Rows are points. Examples show where two turns around zero, p and q, send a point. Where does a point land after both, in the order given? Backwards means that the second turn is done in reverse. Each puzzle has new turns, and all numbers are rounded.

Turn p:
[29 26 12] -> [25 29 14]
[ -2 -51  14] -> [ 12 -34 -39]
[ 42  27 -18] -> [ 7 53  1]
[-32  38 -28] -> [-42   9  38]
[ -1 -50  20] -> [ 17 -35 -37]
[-36  10   0] -> [-20 -21  23]
Turn q:
[27 -6  9] -> [29 -5 -3]
[ -7  -8 -38] -> [-10  38   3]
[48 19 40] -> [ 49 -41  16]
[21 27 -7] -> [15 -1 32]
[-42 -27  31] -> [-32 -23 -43]
[-47  -5 -34] -> [-49  31  -4]
Where do these land?
q, then p backwards: [-7 41 38] -> [-51  -3  23]
p, then q: [ -4 -17 -43] -> [-42  19   8]
q, then p: [23 21 29] -> [ 26  -7 -33]
q, then p: [-12 -45 -25] -> [-35  31  24]

Turn p:
[-27 -21 -38  -5 -41  23] -> [ 19 -31 -41 -22  -5  36]
[-35 -34  -3  29  22   3] -> [ 38   9  12  22 -18  35]
[ 30  -3  47 -34  23  14] -> [-24   9  12   9 -41 -50]
[-50 -26 -36 -46 -35  -2] -> [ 18 -14 -25 -66 -26  40]
[ 38 -41  17  -6  14 -19] -> [-23 -25  43  15 -28  -5]
[-25  50  14  18  26 -21] -> [ 9 58 10  2 34 -7]
[ 31  16   8  34 -33  -6] -> [-37 -12 -12  28  33   6]
[39 59 -9  9 24  7] -> [  0   5   3  11  50 -56]
Turn q:
[-43  31  15 -14  30   3] -> [ 14  26 -22 -30  20  39]
[ 39 -72  -9 -41 -21  54] -> [-43 -19  74  21 -58  14]
[ 53   8  21  60  -7 -13] -> [  9 -42 -35  -5 -24 -59]
[ 17   3  25  35 -44 -15] -> [ 41 -34   2   6  -4 -38]
[-24  36 -25  -1   8   7] -> [ 11  38 -25  12   7  15]
[-31  -6 -39 -27  39   4] -> [-38  33  -7  11  22  40]
[-12  30  -4 -27  15 -27] -> [  0  37  -4 -20  30  -3]
[  1 -30  18  15 -19 -13] -> [  7 -39  16   4   8  -8]
Where do these land?
q, then p: [ 21  28  -4   9  72 -53] -> [ 54  15  28 -72  15   4]
q, then p: [-12  20 -35  12 -37  36] -> [-19 -15 -20  40  44   2]
p, then q: [ 15 -35   3  15 -35  26] -> [ -3 -28   6  49  -7  18]
q, then p: [-20   9  15  31 -28   5] -> [ -9 -41  14  21   3  -9]
p, then q: [ 34   3  42 -42  32 -22] -> [ 49  -6  17 -29  51  -8]
q, then p: [-30  -3 -38   9 -43  -8] -> [ 3  3 16 58 25 -6]
p, then q: [ -7 -22  17 -35  40  16] -> [ 32  -3  31  -3   6 -43]
